Each row is a point. Two turns around zero, p and q, are shown by what they do to some points. Where does a point land after both, in the order given? Backwards means that the second turn is done in reverse. Each puzzle has new turns, and all numbers are rounded.
In the rows, zero is written as 128.

Turn p:
[159 169 130] => [164 155 103]
[146 161  73] => [150 187 151]
[ 86 103 148] => [112  81 146]
[121  80 162] => [ 87  89 111]
Turn q:
[151  81 119] => [173 153 142]
[130 188 112] => [104  88  86]
[100 173 120] => [ 92  89 119]
[ 89 130  83] => [135  76 156]
[154 107 186] => [117 194 123]
[144  89 149] => [146 169 142]
Where do these land?
q, then p: [ 94 135 161] => [145  87 146]
q, then p: [144 170  66] => [ 59 160 138]
p, then q backwards: [114 118 111] => [107 119 135]
q, then p: [160  89 173] => [192 147 117]

Turn p:
[132 147 198 124] => [194 151 119 147]
[104  84 163  60] => [176 138 175  67]
[142 147 116 120] => [115 143 109 123]
[142 119 146 131] => [148 118 118 126]
[142  87  37 140] => [ 47  76 128  96]
[103 159 135 179] => [120 132 133 192]
[131 153 102 141] => [ 97 138 114 143]
Turn q:
[121  76 123 162] => [123  88  80 129]
[ 90 121 176 131] => [114 169  85 123]
[176 150  96 138] => [119  93 178 122]
[118  95 172 115] => [138 149  86  96]
[125 212 131  98] => [117 185 194 144]
[138 114  70 125] => [156  84 145 154]
Where do these land?
p, then q: [ 85 106  79 108] => [134 189  91 124]
p, then q: [190 188 123 139] => [131  91 167 197]
q, then p: [ 79 134 166 153] => [ 76 153 144 159]
q, then p: [146  88 101 126] => [130  90 119  95]
q, then p: [140 123 171 114] => [120 168 126 104]

Turn p:
[124 114 108 144 175 124] => [138  79 139 134 109 119]
[138 135 151 203  78 116] => [119 139 150 116 150 215]
[104 193 130 161  96 152] => [139 177 127 155  92 182]
[101 108 115 130 121 144] => [164 129 137 136 139 123]
[198 105 105  49 190  98] => [ 77  71  72 104 127  42]
[154  97 164  75 193 108] => [ 87  97 143  90 119  51]
[104 143 122 132 112  84] => [106 133 142 172 146 138]
[125 114 134 106  86 189] => [175 177 107  97 141 122]
[106 143 125 152 101 137] => [145 149 136 145 129 160]
Turn q:
[203 164 151 172 143 100] => [178 105  80 128  85  71]
[124 133 134  86 113 144] => [122 110 143 121 169 131]
[ 35 172 162 121  97 135] => [ 47 134 137 194 169 116]
[ 96 112 150 108 142 140] => [125 125 148 158 147 157]
[113 109  87 129 161 125] => [131 162 115 114 122 170]
[171 151 111  72 110  68] => [120  63  79  75 144 131]
[ 87  74  89 177 124 161] => [109 198 177 122  92 152]
[134  97 162 120 123 128] => [140  99 158 141 119 137]
[189 140 105 167 138 151] => [178 156 116  97 107  86]
Where do these land?
q, then p: [134 128  99 108 116 164] => [103 133 130 125  99  94]
q, then p backwards: [151 107 132 137 134 146] => [106 118 135 137 136 154]
p, then q backwards: [107 116 180 150 103 159] => [133  86  91 127 130 175]
q, then p: [ 34 130 130 181 196  78] => [206 154 117 169  96 224]
q, then p: [141 121 109 141 141 111] => [134 142  99 133 137 128]
p, then q: [157 175 165  58 163 125] => [ 32 110  98 124 133 135]
q, then p: [163  90 116  99  50 134] => [105 157 162 104 164  55]
q, then p: [137 157  94 150 120 107] => [126 134 104 175 140 117]
